Every row gives one point. Examples show where two turns around zero, p and q, send a point. Write where each new point lands after one turn and then the other. Backwards means that the second turn is done in reverse. Each puzzle has new turns, and all numbers are rounded.
In the rows, 128 means zero.

Turn p:
[140 138 109] => [123 126 104]
[ 63 122 164] => [109 159 193]
[134 113 117] => [125 109 125]
[156 146 118] => [140 130  95]
[151 113 140] => [153 111 128]
[123 136 120] => [119 134 122]
Turn q:
[107  89 121] => [105  99 103]
[127 119 118] => [130 116 123]
[170 145 164] => [120 150 181]
[ 98 148 127] => [135 151 101]
[138 140 110] => [151 124 133]
Where do these land?
p, then q: [163 129 142] => [142 106 155]
q, then p: [111 122 110] => [117 109 116]
p, then q backwards: [111 104 168] => [175 143 130]
q, then p: [125 171 109] => [152 132  88]
q, then p backwards: [129 114 110] => [143 113 120]

Turn p:
[144 126 102 106] => [155 153 120 132]
[130 134 141 117] => [127 130 145 134]
[150  75 138 133] => [165  87 117 143]
[137 174 121 147] => [ 89 155 117 143]
[112 100 116 120] => [151 117 124 104]
[ 96 159 150 144] => [ 82 126 146 113]
Turn q:
[124 102 124 133] => [118 120 147 142]
[119 139 133 121] => [121 134 116 122]
[106 189 139 116] => [125 149  69 106]
[136 103 136  80] => [101 127 160  91]
[136  99 142 150] => [134 138 157 153]
[135 107  99 161] => [145  99 141 161]
[141 158 124 136] => [153 129 107 120]
Where do these land?
p, then q: [106 134 112 123] => [118 126 118 104]
q, then p: [101 113 142 127] => [102 125 130 106]
q, then p: [150 183 117 151] => [158 160  91 158]
p, then q: [119 106 122 136] => [124 113 146 118]
q, then p: [164 103 147 103] => [127 125 178 149]

Turn p:
[160  97 104 108 143 144] => [147 111  76 119 131 128]
[108 148  91 131 134 117] => [108 134 129 135 157  97]
[113 168 138 141 130 155] => [ 88 134 145 135 141 154]
[139 108 105 139 121 152] => [117 130  91 135 113 124]
[153 122 131 139 147 112] => [153 115 124 152 132 132]
[131 117 142 117  95 108] => [152 153 140 113 109 123]
[148 118 164 100 132  83] => [188 122 155 113 129 135]
[ 72 146 149 149 122 154] => [ 70 124 165 121 110 132]
Turn q:
[152  96 157 124 120 142] => [155  94 125 119 118 154]
[109 101 138  83 114 132] => [112  92 138  91 148 134]
[121  88 127 166 129 116] => [127 118 133 168 141 165]
[115 140  87 117 131 165] => [ 82 133 100 119 109 116]
[117 147 111 128 108 128] => [110 127 133 136 123 101]
[ 97 161 166 153 159  95] => [143 184 179 131 136 138]
[162 131 130 134 125 126] => [156 124 111 136 121 121]
[151 160 109 120 138 119] => [139 151 105 125 129  97]
Where do these land?
p, then q: [158 100 142 162 143  96] => [163 106 116 175 113 133]
q, then p: [152  92 106 144 142 134] => [102 123  88 147 126 115]
p, then q: [134 129 104 158 142 136] => [112 140 130 163 133 139]
p, then q backwards: [148 158 106 109 156 124] => [133  99 113 114 138  89]
q, then p: [ 91 119 154 115 149 145] => [108 122 137  86 127 155]
p, then q backwards: [ 93 141 109 116  93 113] => [103 174 123 108 137 117]
q, then p: [133 150 156 117 132 131] => [150 144 132 113 136 147]
q, then p: [ 96 103 121 100 103 129] => [127  89 139 101 107 111]
p, then q: [147 159 154 132  93 144] => [118 141 135 111  77 113]
